Each row of a before or after table is a point. The points were changed in one or more steps. Then noise was added and the rows were shuffled. The steps act on columns, c1 being the first. Name the steps. A step turns or swaps two columns, mirrors them in a line or flattens them onto one, adds a multiple of one to another, or multiplies or shifts one. Angles are multiples of 10 degrees, from the lower column toward the higher: turns from -170 to 170, lines from 10 to 170 but not 90. Use the fewest steps. Two steps may share a column if one is a turn and the other turns, adds or multiplies; they go together, in the order done. Otherwise the lowest column goes first.

Before (13 x 2):
[[-17  -8]
 [-43  11]
 [ 57  48]
 [-16  14]
 [ 14  45]
 [ -9  50]
 [ 58  21]
 [-14  50]
 [-23  22]
 [-14  43]
 [-33 -25]
 [-18   8]
 [ 19 -18]]
After (13 x 2):
[[ 90  13]
 [ 12  37]
 [-17   9]
 [ 87  34]
 [ 11  17]
 [ 23  36]
 [ 47 -10]
 [  9   8]
 [ 13  -8]
 [ -7 -20]
 [ 14  32]
 [ 15  11]
 [ 51  28]]
Steps: shift c1 by 30; multiply c2 by 0.7

Before (11 x 8):
[[ -9  -3  12  -3 -12 -26 -16 -18]
 [  3  -6   2  -5  10 -26   5 -10]
 [-18 -14 -24  16  34 -37  -1 -27]
 [-26  62  43  20  26  21 -47   5]
 [ 65  44 -25  39  28  19 -34  -8]
 [-16 -11  10  -6 -14  13  22  18]
 [  8   6 -51  19 -19 -13  14  -6]
 [-26   4  36  16  10  22 -53  26]
 [-39  37  40  -4  21  -7 -68  29]
 [ -3   6 -16   6   6   0 -28 -48]
 [  6   4   3  42  -2 -20  -8 -11]]
After (11 x 8):
[[ -38   35   41  -48   14   17 -110  -34]
 [  63   26  -26   -6   34   36  -55   42]
 [ -16  -20   11  -30   -6    2   37  -23]
 [ -27   38   42  -19   34   52  -73   13]
 [   3   18    3   19   -5  -23    7    5]
 [  -5    7  -17   81    4    2  -45   54]
 [ -26  -10   35  -52   20   12  -83  -14]
 [  -9   12   12   31  -24  -13  -27   17]
 [   6   17    4   -2  -12   -6  -13   48]
 [ -19   30  -25   40   11  -43   -1   40]
 [   8    7  -49    1  -24    3   22   23]]
Steps: turn c5 and c6 by -30 degrees; turn c2 and c6 by 50 degrees; multiply c8 by 2; turn c4 and c8 by 120 degrees; multiply c7 by 1.6

Before (13 x 12):
[[-26 -44  -3  35  23   5  26  -9 -49  -1 -40  15]
 [ 49 -43  -1 -28  38 -11  41   6 -31 -25 -20 -41]
 [-14  30 -24  -2  42 -10  13  30 -50 -30  40   7]
 [ 30  21  55  -8   8 -10  18 -56  13 -11 -39  15]
 [-19  32  38  -9 -14  18   4  27  22  23  32 -18]
 [ 13  30  49 -34 -31  36 -28 -46  -1 -33   0 -19]
 [-17 -29 -23 -12  29  -4  -3 -32   5 -19 -11  12]
 [ -8  35 -21 -24   7  24 -24 -15   1  23 -37  33]
 [ 60  18   6  37  12   2  22 -11   0  -8  -2  35]
 [ 11   0  -2 -32 -16   8  10 -49 -35  48   1 -33]
 [ -1  27  42 -44  19  34 -37  10   3  43  44 -22]
 [ 15 -10  48  24 -14 -41  -5  -5 -16   7 -12 -38]
 [ 24  36   1  23  26  43  10 -50  -7  -4 -35 -20]]
After (13 x 12):
[[ 34 -44   1 -33  75 -11   4   7   0  49 -21 -39]
 [-47  31  37   9 -17  18  14  26  -3 -27  31 -19]
 [-76  18   1  40  26   4   8 -11   0  34   0  33]
 [-52  23  54  20  21 -10   7 -54   0  25 -39  16]
 [ 88 -46  -1  35  48   2   5  -8  -2 -13 -39  13]
 [-59  29  42 -22   9  33 -47  11  -1 -41  45 -22]
 [-72  39   0  25  41  43 -14 -51   0  16 -38 -20]
 [-40  27  49  -5 -57  36   3 -45   0  35   1 -17]
 [ 66 -29 -24 -24  40  -4 -25 -37   1   9 -14  13]
 [-54  35 -19 -34  -1  23 -27 -18  -1 -26 -37  33]
 [-33   0  -3 -33 -19   6  22 -50  -1 -35   1 -37]
 [  0 -10  48  53 -21 -41   6  -3  -2   2 -15 -40]
 [-19  29 -20 -14  66 -10 -23  32  -2  17  41   6]]
Steps: turn c1 and c10 by 150 degrees; add -1.5 times c2 to c1; add 0.5 times c3 to c4; multiply c5 by 1.6; turn c5 and c7 by -30 degrees; multiply c9 by 0

Before (10 x 20):
[[ 27 -39   1 -34  -6  -7   9  19   1 -18 -36  23   3   0 -73 -36   5 -20
   13 -34]
 [-14 -23 -44 -19   7  -1  16  -5  36   5  10  20 -31 -47 -28 -56 -21 -21
   26  20]
 [-47   2 -19  30 -46  -5  -1  69 -23 -35  29 -29  29  23   3  42   4  17
   20 -13]
 [-15  12 -13 -11 -47  -9 -49  52 -55 -64 -13   6  21  31  13  11  42  29
  -67 -11]
 [-16 -20 -31  -8  25   7  12 -26 -40   4 -40  14 -10 -12 -15 -46   8 -35
   25   4]
 [-14  34 -32   3  28 -19  11   1  -1 -11  -3  -5 -22 -42   6 -56 -35  22
   31 -23]
 [-15  -3   0   3 -26 -20 -18  46 -38 -61  25  37  39  29  17 -19  47  -4
  -26 -38]
 [-27  32 -56 -17  10 -30  38 -42  29   6 -10  26 -25  -4   3 -34 -29   4
   10 -19]
 [  2   8 -14 -41 -52 -13  -8  75 -43 -34  21 -10  38  42  32  -3  18  10
   -6 -12]
 [ 15  -6 -54  12 -45 -31   0  15 -14   0  37 -23  15 -15 -11  -6   8  12
   21 -26]]
After (10 x 20):
[[ 20  11 -13 -11 -45  -9 -49  52 -55 -62 -12   5  21  34 -45  19  39  29
  -73  -2]
 [-24 -21 -29  -7   9   7  36 -28 -41   3 -41  11  -7 -10  20 -74   8 -36
   25   1]
 [ -4   4 -19  31 -64  -6  -6  70 -21 -37  27 -27  27  21   1  67   4  16
   19  -2]
 [-14 -22 -41 -20   0  -1  53  -6  37   9  14  20 -29 -40  23 -87 -17 -21
   25   4]
 [  4   0  -2  -1 -30 -19 -23  43 -35 -60  27  37  36  27   0 -28  48  -3
  -30  -2]
 [ 37  -6 -54  16 -21 -31  11  17 -15  -3  37 -22  11 -13  -1  -8  12  10
   23   1]
 [ 24 -37   1 -37  12  -6 100  17   3 -17 -36  25   6   0   4 -58   2 -23
   11   2]
 [-28  30 -58 -16 -10 -29 -13 -44  29   3  -8  26 -26  -4  -4 -55 -27   6
   11   2]
 [-28  33 -36   0  13 -21 -31   1  -3 -11  -1  -7 -18 -43 -27 -91 -31  22
   30  -1]
 [ 36  10 -14 -45 -39 -10 -36  76 -42 -32  20  -8  37  41   8  -4  18  10
   -5   5]]
Steps: turn c1 and c5 by 40 degrees; add -1.5 times c2 to c7; turn c7 and c15 by 50 degrees; multiply c16 by 1.6; multiply c20 by 0
